Every row gives one point. Each copy is the shape, with its points in the same order, stretched, turned, moved and blurred by noise. Some copies are also mirrored. Which?
In the rows, 128 means zero.

Shape, 9 rows:
[[122 158  87]
 [100  85 145]
 [171 180 157]
 [106 139 152]
 [ 90 174  71]
 [113  89 114]
 [175 118 143]
 [ 99  93 130]
 [132 121 115]]
Copy 1 (9 x 3):
[[120  75  84]
 [111  96 167]
 [153 162  75]
 [146 111 124]
 [139  39  74]
 [ 87  79 146]
 [ 93 150 119]
 [104  86 153]
 [102 101 119]]
Copy 1 is: mirrored
Copy 2, 9 rows:
[[172 151  91]
 [ 60 112 106]
 [217  94 190]
 [133  91 121]
 [182 154  36]
 [ 69 144 101]
 [131 127 191]
 [ 66 130  97]
 [122 140 122]]
Copy 2 is: mirrored

Shape, 9 rows:
[[104 117  83 114 112 171]
 [159 155 127  73 174 105]
 [137 117 167 168 101 130]
 [ 73  83 162 129  81 153]
 [108 153  98  95 141  81]
 [ 99 116 170 163 127 144]
 [149 103 113 112 166 142]
 [102  52 146 167  88 145]
 [161 149 137  95 130 110]]
Copy 1:
[[153 162  53 139 177  99]
 [ 98  90 106  96  47  98]
 [167 143 181  95 158 153]
 [213 142 176 191 211 140]
 [ 50  88 109 138 135 100]
 [169 163 175 157 144 138]
 [158 130  59 124  90 138]
 [218 144 134 167 221 191]
 [116  97 138  75  98 109]]
Copy 1 is: only turned
Copy 2 (9 x 6):
[[ 92  76 141 109 176 142]
 [107  90 137 128  55  57]
 [163 144 119 150 128 171]
 [107 180 161 101 169 190]
 [115 125 141  93 141  55]
 [145 150 131 105 117 187]
 [ 99  90  94 124  88 118]
 [122 181  97 121 177 198]
 [127 106 143 152  94  84]]
Copy 2 is: mirrored

Shape, 14 rows:
[[166  95 100 140 139  96 170  98]
 [122 141  91  88 168 157  53 160]
 [158 138 120 118 119 183  71 104]
 [153 110 100 133  65 131 209 110]
 [105  65 114 123 141  87 108 134]
 [ 64 122 156 132 123 149 127 115]
 [106  97 188 127  91 158 127 118]
 [144 126 144 188 135  88 100  79]
 [142 145 145 165 173 169 151 162]
 [122 122 115 171  79 159 136 138]
 [131 121 122 101 112 123  83  92]
 [ 64 126 194 108 132 152  95 203]
 [111 135  93 132 157  70 125  99]
 [ 84 121  93 133 122 196 166 121]]
Copy 1:
[[100 119 166 117 159 208 108 159]
 [160 122 152 190  64 142 236  95]
 [150 149 126 164 118 136 241 184]
 [ 78  83 179  52 156 144 131 241]
 [ 89  99 166 211 133 172 121  99]
 [135  64  93 168 126  90 141 130]
 [ 86 113  88 153 146  86 163 159]
 [165 171 129 194 156 172 104 155]
 [133 143  71  95  78 138 146 132]
 [109 105 130 124 110 110 150 239]
 [144 123 168 187 156 142 193 143]
 [ 99 113  84 166  77  53 164  68]
 [178 106 178 183 141 171 102 111]
 [122  18 116 113 108 125 177 207]]
Copy 1 is: only turned
Copy 2, 14 rows:
[[181 135  81 108 112 177 113 160]
 [ 96  98 155 124 144  86 120 208]
 [141  75 154  83 167 130  70 166]
 [198 113  93  95  65 167 121  84]
 [152 142 154 158 120 142 147 188]
 [135  85 179 143 172 158 143 126]
 [148 127 176 116 176 147 117  91]
 [131 115 135 132 164 195  72 154]
 [134 134  56 119 160  75 121  86]
 [170  90 121 139  95 140 100  84]
 [129  91 185  98 142 171 102 186]
 [ 82 140 184 158 149  70 169  87]
 [126 104 123 135 114 187 136 195]
 [178  57 127 124 132 118 130 123]]
Copy 2 is: mirrored
Copy 3 (14 x 8):
[[ 94  84 111 127 151 133 150 104]
 [183 124  73 157 136 172  94 170]
 [203  73 103 118 164 120 116 161]
 [ 90  65 153 145 128  61 102  80]
 [ 88 124  89  99 133 213  83 115]
 [169  97 187 107 132 133  98 103]
 [147 108 157  69 144 118 103 105]
 [140  54 140  66 125 169 162 152]
 [192 102 140 132  88  87 183  97]
 [161  51 143  98 106  89  94 105]
 [134 102 119 109 170 164  93 166]
 [169 162 143  88  95 149 101 130]
 [122  96 140 151 123 188 134 163]
 [186  77 167 153 123  94  95  67]]
Copy 3 is: only turned
Copy 4, 14 rows:
[[ 88 107 177 152 160  67  64 123]
 [157 126 142 177 165 181 149  91]
 [185 165 159 136 180 122 129 123]
 [ 75 140 180 166  89  52  83 160]
 [103  95 163 118 155 121 147  99]
 [150  99 137  69  81 130 147 156]
 [178 149 171  62  94 102 141 124]
 [131 104 108  69 197  60 103 115]
 [184  87 160 157 110  77 114 107]
 [134 123 150 133 112  64 168 147]
 [131 153 139 111 168 136 114 121]
 [194 123 133  92  52 167 187  71]
 [ 75  84 105 130 158 120  84 131]
 [133  90 188 151  79 116 143 197]]
Copy 4 is: mirrored

Shape, 15 rows:
[[113 145 184 158 126  75 124 146 137 162  26]
 [117 162  80 141  91 124  66 143 104  87 151]
 [180 138 131 132 126 144 138 136 144 203 124]
 [123  90 147 219 143 162  85 193  78 146 117]
 [136 164  91 178 177 177 146  88 145 118 103]
 [ 92  93 177 159 112 115  79 157 148 110 155]
 [106 132 132 128  73 143 184 154 123 167 167]
 [134 129 179 157  96 116 111 120 164 136  49]
 [ 95 157 148 124 138 134 185  85 169 167  73]
 [126 140  85 170 111 121 126 117 165 158  96]
 [111  51 133 109 140  84  66 118 178  96 114]
 [193 112 120 178 127 138 156 121  91 166 134]
 [117 128 129 109 137 206 130 157 194 137  57]
 [117 128 121 149 118 153 127  92 121 183 111]
 [129 131 134  88  70 158 113 164 150  83  77]]
Copy 1, 15 rows:
[[205 202 117 111  87 121 106 194 145 159 146]
 [167  85 176 142 160  66 137  80 107  64 166]
 [103  99 104  83 124 111 154 144 143 148 163]
 [161 178 151 140 102 133 168  65  61 129 130]
 [ 97 193 138 125 128 131  88 156  92  88 132]
 [159 130 126 206  91 127 164 103  99 128 160]
 [116  88 172 138 179 130 175 116 130 171 171]
 [167 179  83 132  94 127 135 176 150 124 176]
 [124 178 137 131 109 164  81 215 149 142 158]
 [140 126 130 113 150 117 148 153  84 111 164]
 [181 114  69 184  88 140 163 164 110  99 109]
 [102 130 126  94 155 101 218 126 103 140 126]
 [135 168  64 119 108 180  41 152 163 116 155]
 [117 126 163 116 111 149 151 143 113 105 170]
 [174 125  83 126 155 124  99 129 193 105 157]]
Copy 1 is: only turned
Copy 2 (15 x 11):
[[163  84 168  46 151 140 187  86  93 160 168]
 [180  76 123 143 133 137 181 179 124  96 155]
 [139 151 138  81 186 118 162 116  53  99 111]
 [161 121 183 139 217  99 167 155 129 144 190]
 [113  73 149 122 156  83 172 113 132 123  86]
 [146 101 150 111 166 141  93 203 107 161 143]
 [151 202 110  99 132  87 103 153 103 145 121]
 [142  77 156  36 167 123 144 108 105 132 145]
 [134 114 150  56 117  76 109  86  98 150  89]
 [188 103 157  60 147 109 184 127 121 103  89]
 [127  84 161 117 162 198  92 171 134 137  90]
 [102 168 130 105 192 114 167 155 131 107 133]
 [176  74 129 101 192  68 111  65  90 149 105]
 [138 133 158  72 135  90 127 126 103  93 118]
 [177  81  84 117 164 113 118 114 119 127 146]]
Copy 2 is: mirrored
Copy 3 (15 x 11):
[[130  77 196 224 150 170 157 109 159 189 173]
 [ 84 124  90 161 129 125 200 155 159  62 164]
 [143 102 183 131 100 177  99 154 121 163  77]
 [226  69 185 213 187 100 158 177 104 121 105]
 [158 125 107 201  48 136 195 115 115 181  85]
 [137 106 122 214 165 114 113 147 144  46 141]
 [153 147 165  84 135 136 120  80 201  95 106]
 [123  55 139 208 130 197 148 103 151 145 125]
 [151 143 142 164  82 191 142  62 159 183 133]
 [152 111 174 163  65 167 201  92 127 118 112]
 [ 85 104 106 190 146 141 122 108  49  63 181]
 [158  48 181 102  92 109 130 140 124 152  82]
 [155 160 109 203 161 226 144  82  84 186  74]
 [188  93 152 130 102 186 151 120 131 127 128]
 [ 70 126  72 153 201 196 149  74 143 133 122]]
Copy 3 is: mirrored
Copy 4, 15 rows:
[[220  98  85 167 157 190 125 160 135  54 187]
 [ 80  89  66 148  85 130 157 175 117 162  82]
 [127 137 143 144 140 112  81  90 115  92  64]
 [152  31 121 128  39 198 133 126 115  72 120]
 [130 165 122 163  70 180 101  88 110 179 122]
 [111  21 110 103 136 145 166 101 168 140 147]
 [130  94 138  99 107 111  65 143 158 157 100]
 [187  85  80 160 145 141 138 104 178 103 153]
 [174 165 133 126 155 132  72 109 143 144 181]
 [131 120  56 149 115 114  88 101 114 108 121]
 [ 84  78  56 103 166 118 160  50 150  79 182]
 [114 129 149 201  60 147  78 110 113 105  87]
 [172 114  96  62 131 159 129  58 164 102 123]
 [137 127 111 129 104 104  88 103 107 127 132]
 [128 100  81 111 111 136 166 120 206 127 114]]
Copy 4 is: only turned

Shape, 16 rows:
[[150  92 144  65  70 122 114 108  84  71  93  93]
 [ 94 157 172  73  90 111 132 175  97 128  79  77]
 [146  84 117 156 110 144 137  94  96  83  85 130]
 [ 91 164 153  80 130 182 178  89 134  58 112 113]
 [124  90 120 115 105  98  96  94 173  84 130  94]
 [119 114  84 155 182 145 147 173 123  85 174 182]
 [105 132 180 105  82 104 176 167  83  80 179  87]
 [ 89 115 122 131 166 133 107  84 169  92 107  99]
 [178 171 136 134 168 184 120 167 114 115 157  65]
 [174  91 113  65 108 193 163  97 129 128  72 144]
 [ 99 108 112  98  85 148 178 150 105 104 155  91]
 [107  98 139 154 150 167 162 145 138 119 165 174]
 [ 87 155 104  71 132 123 118 137 127 134 154  82]
 [ 93 137  96 116 133  73 123  73 159 126 125 138]
 [141 158 115 151  89 161  85 156 179 118 129  98]
 [117 114  84 122 156 127 196 170 165 123 141 156]]
Copy 1:
[[135 193 163 127 117 225 128 137 102 112  74 156]
 [102 143  90 171 165 212 181 140 115  62 102 151]
 [117 177 180 123  92 156 102 131 155 117 106 105]
 [119 197  60 165 201 176 166 121 127 199 180 110]
 [134 125 142 100 102 154  88 121  34 148 101 131]
 [140 144 117 159  72  13 128 133 136 113 194 100]
 [167 179  50 115 131 165 104  72 126  64 160 117]
 [106 122 108 136 143 143 105 165  59 173 147  93]
 [137  82  80 187 136 152 128 177 190 177 150 150]
 [147 172 211 170 159 194 225 134 141 201 126 141]
 [150 139 112 127 130 172 138  69 128 114 210 128]
 [180 149 114 111 104  72 164 113 130 141 194  56]
 [128 101  98 143 181 163 150 151  79 124 185 160]
 [112 144 151 124 177 106 108 145  41 124 145 144]
 [ 87  79 114 144 107 118 139 107 132 172 109 157]
 [130 123 138 199 117  72 164  95 100 106 203 115]]
Copy 1 is: mirrored
Copy 2:
[[169 128 192  90 133 184  71 122  86 139  67 128]
 [106 202 182 110 149  70  71 107  49 137  81 153]
 [161  95 114 161 107 164 134 105 153 122  85  92]
 [ 98 197 205 132 153 155  85 127 151 151 144 105]
 [147 131 152  99 139 175 141  79 112 145 162  85]
 [115  34 136 160 100 105  98 115 157 145 228 116]
 [ 97 106 218 122 201 102  80  96  62 102  93 137]
 [132 169 150 166 110 157 158  85 119 162 195  96]
 [ 87 106 185 135 117 129 187 143 113 216 101 165]
 [108 154 100  95  90 232  75 136 180 160  91 140]
 [106  94 186 105 153 123  80  73 138 123 117 147]
 [ 90  82  85 169 153 132 121  98 155 126 190 140]
 [114 143 218  86 111 122 111 101  92 144 173 169]
 [136 155 158  99  89 162 134 105 125  84 192  77]
 [121 129 104  70 157  87 193 105 170 173 134 115]
 [ 61 109 119 126  97 122  68  85 168 138 197  90]]
Copy 2 is: only turned
